Every row gives one point. The window is the flat piece filled in between its corners: a triangle in 3 columns, a solid with four corners in 4, and so on. A path goes straight from each point to the next, and from the last back to the first. List the points from which the path goes on through the window.
(in the rows, 128 means zero)

Window (3 x 3)
[191 149 191]
[103 168 85]
[141 127 92]
Path:
(1): [144 168 41]
(2): [81 129 76]
(3): [130 104 141]
(4): [188 141 129]
(5): [185 189 140]
(6): [119 132 162]
(7): [109 144 102]
(8): [139 187 89]
(9): [174 172 69]
(10): [90 130 136]
(11): [76 156 112]
(12): [129 171 77]
Through the window after points: 7, 9, 11

Window (4 x 4)
[144 148 148 95]
[130 103 67 184]
[167 122 193 100]
[85 102 89 184]
Path:
(1): [147 170 165 170]
(2): [148 107 146 48]
(3): [154 94 172 79]
(4): [178 151 184 111]
(5): [120 168 140 181]
(6): [146 105 120 69]
(7): [132 93 81 152]
(8): [144 148 128 207]
(9): [126 137 113 186]
(10): [134 67 72 138]
(11): [123 86 69 161]
(12): [135 120 81 190]
Through the window after points: 1, 5, 7, 9, 11

Window (6 x 6)
[249 204 122 159 130 152]
[110 119 152 131 48 110]
[110 122 115 78 93 142]
[110 157 136 128 139 161]
[92 78 140 141 146 102]
[104 121 94 145 117 144]
Path:
(1): [126 145 124 122 115 116]
(2): [112 138 119 95 99 125]
(3): [144 117 119 104 110 161]
(4): [99 79 136 131 133 150]
(5): [47 145 108 108 106 83]
(6): [93 144 89 113 116 79]
(7): [141 89 135 131 94 181]
(8): [147 112 110 125 112 158]
(9): [134 153 133 131 118 114]
(10): [105 150 94 145 88 94]
(11): [108 79 131 135 159 176]
(12): [165 89 162 167 70 163]
Through the window after points: 2, 8, 10, 12

Window (6 x 6)
[100 122 123 87 98 130]
[129 76 119 101 109 163]
[150 143 116 95 101 161]
[119 98 135 62 150 169]
[97 192 129 152 78 222]
[143 149 135 249 158 105]
Path:
(1): [85 144 56 137 122 161]
(2): [131 121 98 177 148 140]
(3): [148 131 164 160 106 166]
(4): [122 87 174 86 127 176]
(5): [124 133 65 68 152 150]
(6): [115 136 111 153 127 166]
(7): [140 125 170 126 92 162]
(8): [158 126 160 116 96 147]
(9): [120 144 87 156 177 172]
(10): [122 116 107 143 126 146]
(11): [119 104 168 118 116 162]
(12): [149 135 196 137 97 171]
(13): [70 174 55 134 93 219]
(14): [91 165 79 145 125 199]
(15): [155 128 168 122 102 179]
(16): [136 143 193 180 119 159]
Through the window after points: 4, 6, 12

Window (8 x 8)
[159 110 102 104 139 98 62 144]
[103 77 89 100 69 99 151 131]
[96 91 89 105 197 231 122 142]
[142 111 115 156 102 76 194 109]
[152 148 151 130 154 120 93 221]
[193 69 74 30 110 180 167 93]
[120 139 138 148 71 118 142 106]
[146 58 157 138 173 134 68 197]
Path:
(1): [102 128 130 103 158 138 107 153]
(2): [114 100 148 38 159 159 106 127]
(3): [153 110 91 155 145 135 103 175]
(4): [172 105 70 131 108 115 96 171]
(5): [133 101 132 85 149 107 82 120]
(6): [132 76 175 78 209 133 111 134]
(7): [146 158 84 165 60 138 124 140]
(8): [149 105 131 154 127 129 112 212]
(9): [123 103 151 48 181 136 103 111]
(10): [93 116 152 88 183 69 152 154]
(11): [198 102 105 154 23 142 91 115]
(12): [159 67 108 187 130 164 113 170]
Through the window after points: 2, 4
